Each row of a before or after table is a point. The points were changed in one or more steps. Then noise was added and the rows were shuffled. The steps act on columns, c1 being the first. What was done? A step turns or swaps two columns, mirrors them in a line or flattens them onto one, adds a multiple of one to another, or multiplies or shifts one. Angles are multiples of 10 degrees, from the lower column toward the higher: turns from -170 to 170, lines from 10 to 170 but not 90. Use the fewest steps. Two steps may share a column if one is a turn and the other turns, adds or multiplies; they go together, in the order done. Otherwise the lowest column goes first.

Before:
[[ 19  -8 -13]
 [  0  -7   0]
 [ -4  -3 -17]
 [-12  -1 -11]
 [ 12  14  -3]
 [ 24  -8  56]
 [-13  -7 -16]
 [-48  -5 -22]
 [ 21  -8 -22]]
After (9 x 3):
[[ -10   13   11]
 [  48   15    5]
 [  52   20   12]
 [-120   18   14]
 [ -33   15    8]
 [ -31    8    7]
 [   0    5   -4]
 [  60  -30  -48]
 [  30   -9   11]]
Steps: multiply c1 by 2.5; turn c2 and c3 by 140 degrees

Before, 14 rows:
[[-25  33 -19   1 -43  48]
 [ -4  30  -9  15 -63  44]
 [ -6  73   1  -5 -49  34]
 [ -9  33  25 -41  11 -16]
 [ -8  17 -19  14 -28  26]
 [-12 -33 -28   2 -11  24]
 [ 10 -31  14 -48 -28  -5]
 [-12  -9 -11 -45  25 -21]
 [  0 -19  30 -55   1   8]
 [ 18  -5   7   8  29  -6]
 [ 34  17 -12 -55  16 -16]
 [ 34 -19  45 -43 -15  -1]
 [ 43 -36  53 -62 -29  64]
 [-10 -16   0 -19  39  -8]]
After, 14 rows:
[[ 14 -30   6  -9 -54 -10]
 [ -4  66  -3  34 -35  46]
 [ 55 -46  32 -17 -66  58]
 [ 21  19  12 -47 -31 -13]
 [ -6  22  -5  59 -29  49]
 [ 45 -18  26 -17 -42  -4]
 [ -7 -14  -5 -42  11 -11]
 [  5  35   2 -35 -25 -10]
 [ 17  -4  10 -17  26  -7]
 [ 12 -20   7 -36 -41   5]
 [-27  24 -16  34 -27  54]
 [-21 -36 -12  10  -6  19]
 [-15  12  -8  31  -7  29]
 [-14  -4  -8 -48 -19 -23]]
Steps: flatten c1 and c3 onto the line at 30 degrees; turn c2 and c6 by 10 degrees; turn c4 and c5 by 50 degrees

Before (13 x 9):
[[-38  -7  47  23 -44  14 -33  47 -42]
 [ 11  29 -13 -25  -2  49 -41  50  20]
 [-29 -16 -25  -7  -2 -40 -55   0  15]
 [ 28  37  24  -1 -28  42  19  49 -34]
 [ 18  21  -8  41 -40   3   9  32  38]
 [  0  18  46  20 -46  54 -16 -14   1]
 [ -7  -1 -21  11 -61  44  30 -19   2]
 [-19 -40 -26  10   1  25   2  12 -15]
 [ 24 -18 -25  -2  -3   4  18  12  22]
 [-26  29  16 -24  20  16 -43  10 -54]
 [-28 -23 -10 -32 -15  50  41  20  29]
 [-30 -15  43  -4 -51   5 -47 -15 -30]
 [-22  51  40 -17   5  28   1   5  15]]
After:
[[ 11 -27  -6   6  39  30  44   4  15]
 [ 10  47  16   5 -11  49   1  20  30]
 [-23  -3  24 -46  27  39  40  45 -33]
 [  9  26  63 -41 -22  43  12 -18   2]
 [ 21 -39   3  50 -22 -39 -39   0  13]
 [ 21  23  -3 -18 -28  25 -32  11 -13]
 [  8 -20  48 -56  47  52   6 -12   1]
 [ 22 -30  49  12  45   5 -35 -14 -29]
 [ 45 -24  44 -10  46  11 -22  47 -41]
 [  5   0  40 -49  -9   1  23  34  38]
 [-21 -50   4 -16 -14  48   1  54  17]
 [ 11 -51 -15  22  17  17   7  11 -55]
 [-22  24   2 -15 -26   7  -7  14  21]]
Steps: turn c1 and c4 by -150 degrees; add -0.7 times c6 to c4; mirror c2 and c7 in the line at 60 degrees; turn c3 and c5 by 90 degrees

Before:
[[  15   -5   -7  -28    0  -10   15   -9    1   -7  -23   31]
 [  25   11   17    5   18    3    1   37  -13   69   15 -121]
 [  40   -4    3  -12   -6   18   30   20   -2  -20    3    3]
 [  55   -3   14   44  -29   -3  -54   32   -1   21   -4   21]
 [  10   -2   60   -6  -14  -16   30   22   -8    0  -21   16]
 [  10   46   19   11  -21   12   31  -22   -7    9   12   13]
 [  27   10    2   28   -6  -27   18    8   19  -13  -32   20]
 [  10    6   14  -10   -7   25   27  -12   73   13  -24   18]
 [  25    9    5  -21  -17  -23   22   55   -1    3  -18   29]]
After (9 x 12):
[[ -13  -14   -6  -28   -6   -8   15  -10    2   -6  -22   31]
 [ -14    7   13   -9    1   24   29  -11   74    0  -25   18]
 [ -17   12   58   -5    7  -17   31   21   -7   12  -20   14]
 [ -29   37    5  -19    3  -22   23   54   -2   20  -18   28]
 [ -26    3    2   28   -6  -28   19    8   18  -14  -33   22]
 [ -12   80   17    7  -21    4    0   37  -13   49   14 -121]
 [ -17   25   19    9    9   13   28  -22   -5  -40   12   12]
 [ -37   -7    3  -10  -12   20   29   19    0    1    2    3]
 [ -62   31   13   47    0   -2  -54   31   -1   29   -3   20]]
Steps: turn c1 and c5 by -150 degrees; multiply c5 by 0.7; add 0.7 times c8 to c10; turn c2 and c10 by -50 degrees

Before (14 x 20):
[[-49  24  33  26 -29  18  25  41 -20  -1   4 -37  28 -15  -9  -8 -11  27
  -33 -22]
 [  3  -4 -19 -35 -39   8 -36 -10  57  11  28   7  -7 -35  19  36 -13  -3
   -6 -31]
 [ 10  62  44  -2  12 -20 -10  15 -11  42  -1 -32  17  43 -34  -4 -20  -4
  -25  43]
 [  2 -17  51   9  -3 -36   3   3  -3  40 -49  26  35  35 -55  45  -7 -26
  -14  47]
 [ -9  10  18  49 -33  28 -19  32 -26  47 -20 -15   1 -35  25 -33  54  22
  -22  13]
 [-44  28 -13  42 -76 -42  20  -5 -26 -22 -44 -23 -18 -25   8  31  48   6
  -35  28]
 [ 26 -30 -21 -24  -7  18  32   5 -24 -22 -40  -8  28  23  -7 -15  -6  -3
   33  53]
 [-47  13 -14  24   5   3  41  64   4   5 -41 -16  17  29  -1 -35  -5 -22
   28  21]
 [-35  18  44 -16 -74 -23  54   6 -33   1 -15  33  46 -23   9 -38  -1 -55
   54  18]
 [-16 -24   7  -8  19  16  21  15  11  20 -44   3  33 -47  20 -32   2  34
   19  46]
 [ 16  11  55  47 -59 -26 -28   5  41  38 -17  -8  10   2 -52   3 -26  23
   19  36]
 [-58 -24  18 -27 -29 -65  53 -20 -30  17 -51 -26  17  41  19   1  13  15
   16  -5]
 [ 25  15   1 -31  13 -13  29  70 -34   7  23 -10  49   1  16  42   3  22
   41 -32]
 [ 15  37  11 -27 -56 -65  28 -21 -20  17  30  14 -35  39 -31 -33  57 -28
  -28  -3]]
After (14 x 20):
[[ 16 -14 -12 -26   1 -67  29 -22  59  16  29  10 -38  13  44  13 -38 -29
   49  -1]
 [  6  -6  11 -36  67  11 -34  -8  15 -35  31   7  -4  -6 -23  -4  -2  -4
  -14 -30]
 [-45 -33   9  43   4 -39  19  -5  79 -11 -43 -26 -18  -7   4 -14 -43   5
   39  29]
 [ 11 -38  -1  -1 -14 -27  -8  16  -5 -22  -2 -33  14   2  63  15 -21  -6
  -28  44]
 [-36 -25  31 -17  -6 -26  50   8  80  29 -12  34  48 -39   1   9  52 -54
    8  19]
 [ 30  31 -16 -22 -24  18  27   2  14  25 -42  -9  25  19 -10   0  35  -4
    1  55]
 [-60   9 -11 -27 -16 -59  54 -19  34 -12 -48 -26  19  16 -30   8  12  15
   17  -7]
 [-14   8  25  -9   8  17  24  15 -24  10 -42   2  33 -31 -26  13  22  32
    7  45]
 [ 16  17  20  40  58 -27 -28   5  41 -27 -17  -7   9 -29  53   8  24  22
  -23  39]
 [ -2  42   4   6  -2 -35   4   4   6 -57 -53  28  34  -4  40  -3  -9 -23
  -10  45]
 [ -6 -16  24  46 -13  34 -24  30  42  -5 -20 -11   0 -30 -18  24 -34  24
   49  11]
 [ 23 -24  -1 -34 -38 -13  30  69  -4 -40  23  -4  47   1  -4 -10  38  18
   10 -29]
 [-48 -15  25  23 -10  17  24  41  34   8   4 -41  26 -21  20   2 -33  27
  -15 -26]
 [-48 -10 -21  20   3   4  40  63  -9  21 -37 -15  19  25   7   9  26 -22
    0  24]]
Steps: turn c2 and c15 by 150 degrees; flatten c3 and c14 onto the line at 130 degrees; turn c5 and c9 by -110 degrees; turn c10 and c16 by 130 degrees; multiply c16 by 0.4; mirror c17 and c19 in the line at 50 degrees
